Each row is a point. Any point is a mix of the corners, with weights that add up to 1. It lies inside the corners' shape when no weight is negative. Say inside or outside, and name the corners with a negative weight.

Corners:
(1): [ 12.5 -61.1 -34.2]
(2): [11.6 26.0 -4.7]
(3): [-20.2  22.8  -6.7]
(4): [-16.4  10.8  18.9]
Points:
[-10.7   1.3 -12.7] => inside
[-12.8  -8.5   1.5] => outside (2)
[-13.7  13.1  -8.1] => inside
[-20.1   7.9  -2.2] => outside (2)
[ 6.9 22.1 -5.1] => inside
[-7.4 32.6 13.5] => outside (1)
[-21.2  32.3   5.5] => outside (1)

Corners:
(1): [ 24.7 -19.5 -29.3  14.6  19.0  -3.0  -2.6  -1.8]
(2): [ 14.1 -10.2  19.2   5.9   1.7  10.7 -10.5 -43.5]
(3): [ 12.2 -36.3  23.5   8.1   3.8 -11.8 -24.4 -12.9]
(4): [-42.6  32.9  11.7  13.4  48.8  46.4   4.9   3.0]
(5): [  0.2  16.0  28.7 -23.2   3.4 -30.8  10.5  25.1]
(6): [-23.5  -5.0  24.4 -41.9  -5.8   6.6  14.7  54.7]
(7): [-11.4   6.0  12.1 -15.4 -27.2 -43.9  -4.1  19.3]
(8): [-19.6  36.5  -4.9 -45.0   5.1 -21.7 -27.8  14.7]
(9): [ 51.6 -13.8   9.9  16.6 -24.1 -32.0 -27.3  -6.6]
Points:
[ 6.8  5.0  7.0 -2.5  1.9 -6.0 -8.6 -2.9] => outside (3)
[  0.4   3.9  20.0 -11.7  -1.4 -16.7 -10.6   4.6] => outside (1)
[ 16.9 -10.1  -3.4  -4.2  -0.6 -16.6  -8.9   3.5] => outside (4)
[ 27.5 -12.6   8.7   0.1 -13.2 -35.6 -24.0 -13.1] => outside (4, 6)
[12.1 -6.3 -5.7  0.9 11.4 -9.8 -1.5  5.6] => inside
[-18.3  18.1  18.6  -9.9  13.7   5.4  -2.8  11.9] => outside (1)
[  0.1  -7.7   2.6   4.4  16.9  15.5 -16.6  -5.2] => outside (5, 7)

Corners:
(1): [  9.1  -8.3   2.2  37.6 -22.2  11.7 -16.1 -25.0  -8.6 -14.5  23.7]
(2): [ -4.6  36.9  -8.2 -14.1  29.4   8.4 -13.5  -9.4  11.2  -2.3  -4.0]
(3): [ 23.4  29.4  23.7  15.2 -32.3 -23.1 -30.5  -1.9  -3.5 -12.6 -18.6]
(4): [  7.5  -1.4  31.9  33.5  14.8 -15.3 -20.8  26.3 -12.2  31.2   9.0]
(5): [ -3.2 -44.3  -1.9   1.9 -17.7 -12.4  31.3  -8.0  41.1  19.7  18.4]
(6): [ 36.8  15.9  24.3  -3.2  19.9  38.4 -10.1 -31.6 -19.2  39.4 -49.3]
(7): [-12.8  15.8 -42.1  30.3   1.7 -19.6   4.7   8.6  -0.9  38.4 -14.5]
(8): [-12.7 -21.3  -2.3 -26.9  11.4  15.8 -15.5  -5.9 -19.1  -8.0  -5.4]
(9): [ 21.8 -23.2   4.6  25.3  28.7   1.9 -30.6  30.1   6.9  19.5 -51.6]
(10): [-17.5  16.4 -19.5  37.5   2.8 -28.9  19.7 -40.7  -6.7 -21.6 -36.0]
(11): [-11.4 -25.7 -35.9  45.0 -15.6 -25.6  44.5  17.6   5.6 -19.2  40.0]
(12): [  9.6  12.8 -26.6  16.7  -4.2 -26.6  -1.7 -46.3  -7.2 -40.2  21.1]
Points:
[  4.3   4.9   4.5  13.8   4.8   2.2 -11.5   0.0 -12.1   8.1 -14.9] => outside (5, 12)
[ -1.6 -11.9 -16.7  30.8  -5.0 -13.9  19.3   5.7   0.3  -4.6  15.3] => inside
[-13.6   7.5  -9.6   9.1   4.6 -12.7  16.4 -10.3   3.9  15.0 -17.4] => outside (1, 9, 12)
[ -2.5   8.4  -5.1  21.0  13.4   1.3  -0.3  -9.5 -19.0   6.6   5.7] => outside (3, 5, 9)
[ -0.7   2.2 -12.4  20.8   2.0  -6.7  -3.4  -6.1  -7.4  -4.7  -2.2] => outside (5)
[ -5.7  -8.3 -10.8  16.4   8.8  -6.8  -0.4  -2.0   2.6  -1.2   5.2] => outside (3, 6)
[  1.1   2.9 -12.4  15.8   0.1  -8.2  -3.3 -19.0  -6.5  -6.7  -1.9] => inside

Corners:
(1): [-22.2   2.3  12.5   1.5 -19.6 -15.7 -15.9  35.9   0.9  -6.4  24.6  -5.1
   8.2  20.0  -4.7 -37.3 -13.6  14.0]
(2): [-82.9 -32.3  17.7 -14.7 -13.9 -13.9 -10.4   6.2   2.8  23.2 -27.1  -4.2
 -30.5  33.4 -10.9   3.5  -4.7  15.4]
(3): [-19.6   5.5  24.2   1.2 -22.9   0.4  16.2 -28.1   2.7  -3.5  23.2  12.6
 -21.0   1.5 -27.2  19.3 -19.9 -27.5]
(4): [ -1.4   0.8 -51.6 -32.9  22.6  -0.3  39.1  45.7  71.2 -51.1  41.8  39.7
  27.7   8.8  -6.0 -17.6 -16.3  30.3]
(5): [-10.5   0.7  21.8 -23.6  -5.3  -6.1  -4.4 -38.5 -13.0   4.0  -1.6  17.3
   0.9  24.0  -4.4  20.0  14.6  27.9]
(6): [-39.7   3.9  17.7 -12.8 -11.4 -13.4  17.6  25.7  52.8 -18.0  19.3  -4.7
   7.3  22.4 -22.1   5.1  -0.1   4.9]
(7): [ -5.5   6.1  -3.1 -34.3 -21.9   4.8 -16.0   7.4  18.0   5.6   8.8  18.7
  17.7 -10.4  -9.8   3.9 -11.1  -9.6]
(8): [  4.8 -14.8  23.5 -34.5  -6.0 -12.4  60.0 -22.3  -1.1 -14.5  25.0  30.8
   2.6  -5.3  13.0  28.3 -16.4   0.0]
(9): [ -4.1   3.6 -13.7  -6.1 -17.6  17.7  28.4  10.3  36.6 -32.3  29.3   4.9
   9.9 -57.2  14.4 -30.3  -7.2  40.7]
(10): [ -7.0  14.0   8.0  -4.0 -23.7  19.9  19.1   6.0 -18.5  -9.5  -7.5  16.7
   5.0  12.8  -3.4  -1.3  19.8   5.1]
(11): [  0.1   1.3  14.3   1.5  13.3 -22.9 -26.9 -12.4   3.3  38.6 -26.3  -2.4
  19.8  14.0 -14.6 -30.6  30.2  -9.4]
(12): [  6.9  13.0  -7.1  -8.7 -18.5  11.0 -12.5  31.6 -12.8 -26.1 -29.8  -7.2
  20.9   6.7  -8.8 -16.6 -11.9 -21.4]
(13): [ -9.5 -91.2  32.9 -14.7   3.4   4.0  -6.4  41.1  47.2 -15.9   5.1   3.9
 -11.9  32.4  39.6 -10.7 -10.2   7.6]
(14): [-11.9   6.8  10.0 -19.8  38.7   7.2 -12.6  -0.4 -22.3  21.4 -30.0  18.8
   7.5 -21.9  18.6  17.4  24.4  -2.0]
(15): [-11.1   5.0  20.7  -5.1 -29.5  24.3 -26.6  16.0 -11.8  18.2 -20.0  -3.6
 -38.5  29.5  -9.7   1.2 -15.4  35.8]
(16): [  7.0  -0.4 -10.0   4.6  55.0  14.4 -29.9  -2.1 -39.7  36.6 -19.3 -25.4
  23.9  15.3 -12.4  23.0  30.9 -10.8]
(17): [ 16.4  20.9 -24.4  50.8  24.1 -34.8  14.0 -25.5  10.9  22.9  28.3  -3.1
  35.5 -74.3 -13.5  13.3  44.4 -41.7]
(18): [ -0.8   9.3 -45.2  -2.2  -8.7  12.8  37.7   1.3  10.0   0.3   1.3  -9.6
   5.6  -9.6  28.5   6.7  22.2 -21.4]
(19): [ 12.5 -17.5  10.7 -23.6  -1.1 -30.5  -6.0  15.3   9.1  -8.2  28.7   3.4
  12.7  -2.8 -15.2  -1.3  21.9 -25.9]
Points:
[ -8.0  -9.2   9.9   7.4  14.9  -9.4 -12.2   3.3  10.0  10.8  -2.8   1.8
   4.2   6.7 -15.3  10.3  17.2  -9.0] => outside (1, 7, 8, 9, 18)
[-13.8  -3.9   5.1  -9.1  -2.6  -3.7   0.7   9.0   5.3   1.5  -0.4   2.9
   4.8  10.2  -4.3   1.2   5.3  -3.2] => outside (9)
[-13.7 -11.1   9.5 -15.1  -5.2  -0.5  -7.2  15.4  12.0  -2.2   2.3   3.7
   0.6  13.1  -3.2  -4.1   1.9   3.8] => outside (8, 17)
[-15.1   7.3  10.1  -1.2  -3.3  -7.5 -12.3  -4.9 -14.3  19.8  -3.1  -5.7
  -0.7   3.1 -13.6  15.2   7.6  -9.1] => outside (4, 9, 10, 11, 13)
[ -4.9  -4.4   5.8 -14.6  -6.8  -6.4   7.6   6.0   5.6  -4.4  10.6   7.3
   6.4   1.9  -2.8   1.0   4.0  -3.6] => inside
[ -4.1  -8.7   5.0 -19.7 -16.0   4.3  11.2  15.5  20.0 -15.6   9.3   9.9
   1.7   7.7   7.4  -5.1  -4.1   1.8] => outside (2, 16, 17)
[-10.1  -6.0 -14.1  -9.0   1.7   6.1 -12.3  27.0  28.8   0.5  -0.3  -1.8
  14.4 -14.0   7.0 -19.8   0.1  12.3] => outside (3, 5, 8, 10, 19)
[-13.4  -2.3   2.8 -10.7  -9.5   2.5   7.5  11.8  19.1  -9.1   8.5   4.8
   4.8  -3.3  -2.4  -5.3  -0.9   9.0] => inside

Corners:
(1): [ 17.6  19.1 -37.4  -7.6  -3.7  14.5  -7.7   2.9 -22.5 -55.7 -27.9 -17.7
  18.7  38.1  16.2  32.2  64.9  11.6   6.7 -16.0]
(2): [ -7.0 -26.3 -47.1 -20.9  -0.2  -6.6 -26.6 -28.7 -28.2  57.2  26.7   0.7
 -44.7 -26.9   8.3   5.7  16.1  17.2 -11.2  22.7]
(3): [-29.0  11.8  -6.7  13.7  -0.2  10.8  25.9  12.9  15.7   3.0  23.8  15.7
  22.2  -3.4   2.2  16.0 -18.4  21.9  26.2  17.3]
(4): [ 13.2 -12.7 -29.8  -0.6   5.7   6.7 -31.8   0.1 -12.1  13.7  16.4 -15.1
  17.2 -28.3  25.9 -22.7  16.9 -14.3 -17.7  -1.8]
(5): [-16.9   1.0  21.4  44.4  -4.2  15.7   7.6  26.2  14.4  10.6 -27.6  10.0
  18.0  14.6 -49.8  15.6 -19.3  -0.1  23.3   3.5]
(6): [ 34.3  17.0   1.3 -13.3  17.8  17.2  18.7 -16.4   4.9 -40.7 -37.5 -42.5
  24.2  46.2  23.8  18.9  32.7 -13.1   5.2   4.5]
(7): [ -2.0  -6.4   0.7  30.8  16.5  22.6  18.1  47.6  21.0  22.5   0.7  21.0
  -0.9  25.4 -11.0  22.0   5.8  -9.9 -18.7  -0.8]
(8): [ 11.2  35.7 -37.8 -14.8  -5.7  38.0  35.7   0.0 -37.1 -17.5 -62.6 -11.1
   9.7   5.0  33.0  11.0  24.0 -10.5 -17.1  15.2]
(9): [ -4.2   6.0 -22.9 -37.0 -35.6 -12.9 -10.9 -20.7  -0.4  60.2  17.0 -29.7
   7.7 -26.1   3.8   6.0   6.5  11.3 -38.8   4.9]
(10): [-23.1  26.0  -8.0  -1.7   4.9  -9.9   9.4 -11.2 -48.1 -27.0 -14.5   2.8
   1.1  33.9  35.1  14.5  52.8 -21.7 -14.4   2.9]
(11): [-34.9  -3.1  15.5   6.2 -16.5  58.1  -0.9  21.9  10.5 -14.2  15.5  13.8
  11.1  15.1 -26.1  20.6   2.0  11.0  10.6   2.5]
(12): [-13.1 -43.1 -26.2 -19.6  -8.8  -4.3   0.6 -22.6  10.5  40.1  28.5 -13.5
 -34.0 -37.0   9.1   4.1  20.6  -5.3   5.6 -19.6]
(13): [ -5.6  19.4 -42.2  -2.6  21.9  31.0  -8.6 -38.5 -10.2 -31.0 -36.9  -8.0
  32.4  18.6  22.7  35.0  48.0  -0.1 -20.5  -4.6]
(14): [-28.6 -16.7  23.6  -0.7  17.5  12.8  12.4   2.2   9.2   4.8 -18.4  38.0
   1.4  11.3 -14.9 -20.9   1.9  43.5  11.6 -17.4]
(15): [ -1.3  31.2  14.3  39.4  13.9  25.4   4.4  17.0  -4.7 -33.2  10.8  12.6
  -9.1   2.5 -30.2   4.5  -9.0  10.6  -5.0 -20.5]
(16): [-13.4   7.5 -33.9  -7.1  11.2  19.6 -35.0 -11.6  26.1  58.5   6.1  -8.4
 -41.9  -9.2  22.1  -7.0  38.0 -12.8   3.1  12.3]
(17): [-12.2  -0.3 -47.1  -1.3 -38.3  12.5  -8.6 -21.5   3.1  42.1   1.5   2.9
 -16.8  11.6  26.4 -27.2  -2.0  -2.1 -14.1   2.9]
(18): [-20.6  -0.8  24.3  14.6   3.0   8.7 -13.9  30.2  26.0 -23.5   0.9  22.8
  -9.1 -24.8  -8.6  33.7 -28.2   1.5   8.6   8.0]
(19): [ 12.2 -26.6 -35.8  16.7 -28.1  -4.7 -17.9 -11.4  10.4  32.9   1.4 -24.6
 -18.8 -28.9  22.2 -18.3  47.6  32.3 -24.7  26.2]
(20): [-50.4   4.6  -4.8  23.9  12.9  13.0 -11.3  31.5  14.4 -36.3 -10.7 -14.7
  21.2  13.7 -28.5  12.3 -13.6   7.3  -9.1 -14.8]
(21): [-29.3   0.6  20.4  47.4  -6.1  35.8 -26.4  34.3 -11.2  -2.7  -2.4 -13.6
  29.7  13.1 -15.4  16.2 -30.1  25.5   2.8 -31.1]
Points:
[-11.6   1.2  -3.0   8.8  -0.2   8.5   6.7  11.3  -5.9  -7.6  -0.4   0.3
   5.6   1.2  -0.3  13.4   6.8   7.7  -0.7   1.2] => outside (13, 16, 17)
[-12.3   2.3  -9.2  12.5   4.7  16.8  -1.1   5.6   1.6  -4.1  -3.7   1.8
   0.8   3.8  -1.0   6.0   9.9   6.5  -0.5  -2.9] => outside (9)
[ -6.6   3.0 -15.3  -3.3  -2.9  14.0  -2.8  -6.6   1.8   3.5  -2.5  -5.3
  -0.1  -3.9   0.0   4.9  11.0   8.7  -4.4   1.4] => outside (7, 10, 21)
[-15.1   0.9  -5.3  13.4  -3.6  22.2   1.0  12.7  12.7   6.7  -3.8  -0.4
   7.9  -2.6  -2.9   2.3  -5.1   6.1  -4.6   0.0] => outside (1, 2, 10)
[-10.8   4.4 -21.1   5.9   9.7  10.0   3.5   3.7   2.8 -13.5 -24.3  -3.9
   9.4  12.1  15.2   4.2  21.8  -5.3  -5.7   1.1] => outside (2, 9, 11, 15, 21)
[-9.3  5.2 -6.8 13.7  1.0 18.1  2.5 12.8 -3.6 -7.2 -3.4 -4.3 13.3  3.9
 -3.1 21.8  5.1  4.9 -5.1 -0.4] => outside (14, 16, 17)
[ -4.4   0.4 -17.6  10.4   1.4  17.8   3.3   1.2  -4.5  -7.9 -12.4  -4.5
   8.1  10.5   7.2   8.2  22.1   6.5  -5.3   0.7] => outside (9, 16, 18)
[-11.4  -0.7  -0.7  11.9   2.7  26.8  -3.8  17.2   9.2  -1.2  -9.0  -1.0
   0.0  10.6 -11.0   6.9  -2.1   1.1   5.5  -5.0] => outside (3, 9, 10, 13, 19)
[ -3.0   8.4  -9.3  10.2   6.7  12.8   0.0   5.4  -1.1 -16.8 -18.2 -10.1
  14.6  10.3   1.5  18.0  20.3   3.7   0.1  -8.3] => outside (2, 11, 17)

Corners:
(1): [-15.3  12.6   5.2  19.2 -18.8  18.3   6.4 -23.9  16.9 -50.7 -10.8  10.8
   5.5  -3.0   9.1 -28.4  34.7  24.5   6.4  -9.7]
(2): [ 16.2   9.8   7.2   0.6  12.4 -18.1   5.5 -41.2  -9.1  14.3  40.5  52.9
 -22.4   5.6  24.7  18.7   5.6 -13.5  18.0  22.6]
(3): [-30.0  17.0 -10.2  -3.0 -52.1  15.2 -10.2  -3.8  27.9  22.2   5.0  -3.9
  29.6  -1.8  14.7   1.0   3.3 -14.5   6.8  -1.9]
(4): [  6.6  11.3  24.3  19.5  -4.0 -12.1  15.1  16.5 -22.9  -8.8 -15.0  14.0
  18.6  -9.1  -2.6   3.3  -2.3   5.5 -15.0 -19.6]
(5): [-39.1 -10.9   3.9  12.9 -19.3 -53.6 -17.2   4.5  -4.0  18.6 -26.3 -10.9
  19.2  -5.3 -44.0 -66.4 -11.8  -8.5 -10.9  36.1]
(6): [  3.4  -1.8  -2.8  29.1 -26.8 -52.3  -2.2  14.8  -0.5   3.8  22.2  13.0
   6.3   1.6  29.5  11.6 -16.1 -11.9  32.7 -79.9]
(7): [  7.8   5.5  18.7 -17.3 -18.7  25.2  36.5 -44.6  10.2  18.7  32.6  -6.7
  -5.1 -12.5 -14.4   2.7  30.3  11.6   9.5  26.3]
(8): [ 15.2 -64.7  17.0   8.5  -2.8  -4.8  37.7 -14.1   7.4  32.9 -10.6 -12.5
  17.1   3.2   9.6   9.7   1.7 -12.3  16.7  20.0]
(9): [-22.9   4.9 -12.3 -23.2   7.9  23.3 -23.7  17.3  32.1 -24.5   9.5 -15.4
  21.8  -6.2  -3.5   3.3  -6.4   2.4 -19.5   9.6]
(10): [ -4.1  -7.2  12.0 -14.7  10.7 -24.9  23.4  16.9   9.8  27.1 -13.9   1.4
  -2.9   7.4  26.0 -22.4  -1.7   3.0  37.6  39.4]
(11): [ -4.3  21.0  11.3  -4.8 -23.5  19.1  11.1   4.3 -11.3 -38.1  18.8 -12.4
  19.4  -3.9   7.6  -4.5 -12.3 -31.5   5.4  16.3]
(12): [ -0.7  15.5  26.9  -2.1   7.7  -8.4  -6.2   4.7 -15.3  -7.8 -11.2 -24.6
  10.8 -22.9  -8.2  18.9   8.0  -4.8  12.9  20.7]
(13): [-47.7  21.7 -10.7 -23.6 -13.0  18.6 -10.6 -14.9  -5.7  -5.7  -3.7   9.5
   1.9  -7.8 -75.9  -1.7  -7.2  -1.3  12.9  29.3]
(14): [  6.1  -1.1  -7.6   4.0  18.1   3.7 -13.3   7.1 -14.9   1.2  -4.0 -21.8
  -9.6  -5.2   3.0  13.1   9.2 -25.7 -21.8  -4.6]
(15): [ 21.8 -84.0  30.9  21.2  40.9   1.8  13.5   6.8  -9.8  28.3 -11.8  34.2
 -47.8 -10.6  33.4 -10.0 -34.5   1.0   0.4  23.1]
(16): [ 11.6   9.3  18.3  30.3 -16.8  -7.2 -12.7  -7.0  -3.5 -13.2 -29.1  15.0
 -30.0  -1.3 -65.3 -29.9   8.1  31.4 -20.1  29.4]
(17): [  4.1   4.3  -5.6   0.3  -6.8  -1.3  13.3  18.8  13.6 -21.2 -16.5  10.9
  -4.6 -30.2  14.9  13.0  -6.6  -1.6   9.2 -24.6]
(18): [  7.3 -27.0  28.0  13.6  26.3  21.2  24.7 -42.8  18.1  28.1 -24.2 -26.9
  14.6 -23.2 -21.3 -11.3  -0.5   8.4  -8.2   8.2]
(19): [ 10.1 -10.8 -27.1  24.9  31.6   7.3 -18.5   0.8 -28.5  12.2  25.3   0.5
   4.9 -15.9  25.9  24.6 -18.0  -0.4 -23.1   9.3]
(20): [  5.1  27.6   0.0 -85.7 -13.6  20.9  -8.7   3.2 -12.6 -31.7  -7.4  -2.2
   0.2 -23.8 -11.8  -1.1   2.8  -9.9  39.4  33.5]
(21): [-11.5   5.0  16.5  12.2 -22.0  19.6   6.5   6.9  42.3   8.6  -6.1 -11.8
  27.5 -16.6 -58.6 -41.6   2.2  -9.3   1.3  30.2]
Points:
[ -4.9 -10.9   8.9  -4.3  -2.1  -8.5  -4.9   7.4  -0.2 -15.8 -16.4  12.7
  -7.7  -9.5 -24.2 -12.0  -2.4   1.1   7.0   7.8] => outside (3, 7, 10, 11, 18, 19)
[ -1.5   5.4  11.6  -1.5  -4.1   0.0   2.7  -0.3  -2.7  -4.2  -2.6  -2.5
   6.4 -11.1  -3.5   0.3   1.5  -4.4   6.5  10.6] => inside
[-5.1  3.4  4.6  9.0 -1.7 -4.2  0.2  0.1 -2.4  0.0  5.9  0.0  4.6 -7.6
  0.7  1.4 -8.3 -5.7 -4.5  2.2] => outside (1, 8, 20, 21)
[  2.2 -23.5   5.2 -11.4  23.4  -0.9   1.4 -14.1  -4.1  28.4  -7.0   2.3
 -17.1  -9.5  -2.1  -0.8  -3.6   0.2   1.3  41.7] => outside (1, 4, 6, 11, 21)
[-1.3 -7.6  9.0  2.8 -2.0 -1.0  4.3 -1.9  2.6  7.1 -2.2 -2.1  4.0 -8.6
 -7.9 -5.1 -5.3 -6.0  3.4 10.8] => outside (1)
